Each wall is flat, endless, passes through zero and stands at right angles to its row. A trip goes straight from one point to another. List the walls that it crosses, first one first.
In the rows, zero is written as 128.

Walls:
(1): [220 134]
(2): [ 94 170]
(3): [125  76]
(4): [170 142]
(5): [127 109]
Trips:
[155 148] to [165 196] => 2
[178 116] to [44 88] => 4, 1, 2
[ 94 137] to [105 180] => none

Walls:
(1): [156 116 120 195 178  87]
(2): [165 152  71 194 130 147]
(3): [122  80 156  26  61 142]
(4): [138 118 130  76 140 115]
(5): [165 106 146 160 115 135]
(6): [133 164 140 141 181 175]
(7): [ 67 108 110 155 131 103]
(8): [ 90 148 103 148 180 123]
(9): [146 109 159  96 121 157]
Trips:
[ 76 108 148 100  81  75] to [156 248 150 110 100 115] => 7, 6, 3, 2, 4
[103 104  87 163 160 152] to [146  71 121 181 123 104] => 5, 6, 8
[155 146 106 130 113 171] to [ 93  99 169 125 121 176] => 3, 2, 7
[ 60 192 162 195 122 104] to [104  84 149 158 119 145] => 5, 2, 6, 9, 8, 3
[146  64 191 122  97 217] to [ 45 140 159 100  76 152] => 6, 7, 5
[167 136 121 171 197 192] to [132 138 183 101  42 180] => 8, 1, 3, 2, 6

Walls:
(1): [132  70  54 107 151 143 119  87 123 103 128 173]
(2): [111 204 132 126 117 137 145  39 126 102  89  68]
(3): [123 148 188 198 155 140 201  73 120  49 161 139]
(4): [103 126  78 122 128 182 119 246  81 221 135 121]
(5): [ 87 113  64 142 132  96 121  73 156 139 151 115]
(6): [ 61 124  89 181  60 166 114  96 179 138 105 104]
(7): [162 112 158 145 115 135  81 126  71  65 147 135]
(8): [143 197  96 105 133 165 104 178 120  92 135 188]
Trips:
[101  72 164 134 199 198 129 159 120 150  73 137] to [149  56  43 207 175 137 125 155 140  64 152 129] => 3, 7, 6, 5, 8
[202  80 111 140 107 156 116 183 117 114 188 128] to [108  69 115  62 182 177 129 159  68 114 133 188] => none

Walls:
(1): [149  95 117 132  98 103 130 113  90 105 100 111 177 124 124 110 131  52
  95 102]
(2): [191 102 142  58 193 143 197 102 181 163  62  76 110 182  95 136 171  65
  96 146]
(3): [145 127  62 147 146 172 128 177 118 121 122 119 112 140 193 124 121 130
  91 113]
(4): [103 120 202 157 105 104  99  70 114  79 114  66  32 161 101  73 141 115
  95 145]
(5): [161  49  91 159 133  55 140 203 109 175 149 151 134 113 152  51  60 135
 182 127]
(6): [107 119 137 128 173 147 142 112 158 130 161 199 135  72 151 118 111  93
 104  61]
(7): [175 149 108 127  98  95 152 153 147 137 134  88 176 118  69 161 134 131
 180 104]
(8): [162 112  91  91 154 127 170 111 189  24 139 148  75 173 129 149  93 145
 116 118]
(9): [155  65 133  98 184 155 229 103 122 126 193  73 121 175 122 124  56 109
  97 151]
(10): [165 108 114 162  61 156 225 113 134 110 229 134 153 177 124 114 146  66
 190  84]
(11): [118 103  99 129 125  65 174 145  78 164  65 130 249 118 147 131 116 103
  59  86]
(12): [126 186 196 139 163  79 136 147 144 109  97  78 154  74 109 116  97  52
  85 179]
Trips:
[ 48  44  99 214 112 162 153 123 106 129 103 188 148 141  59  84  90 162
 129 107] to [100 106 152 170 156 133 135  95 118 108 131  95 139 111 108 163 140 145
 120  26] => 5, 7
[ 97  98 133 132  77 146 153 193  90 159 184 118 182 142 116 120 140 151
 168  93] to [141 134 112 119 134 105 148 114  85 171 194 171  79 102 126  87 121 170
  88 140] => 1, 3, 6, 7, 11, 4, 10
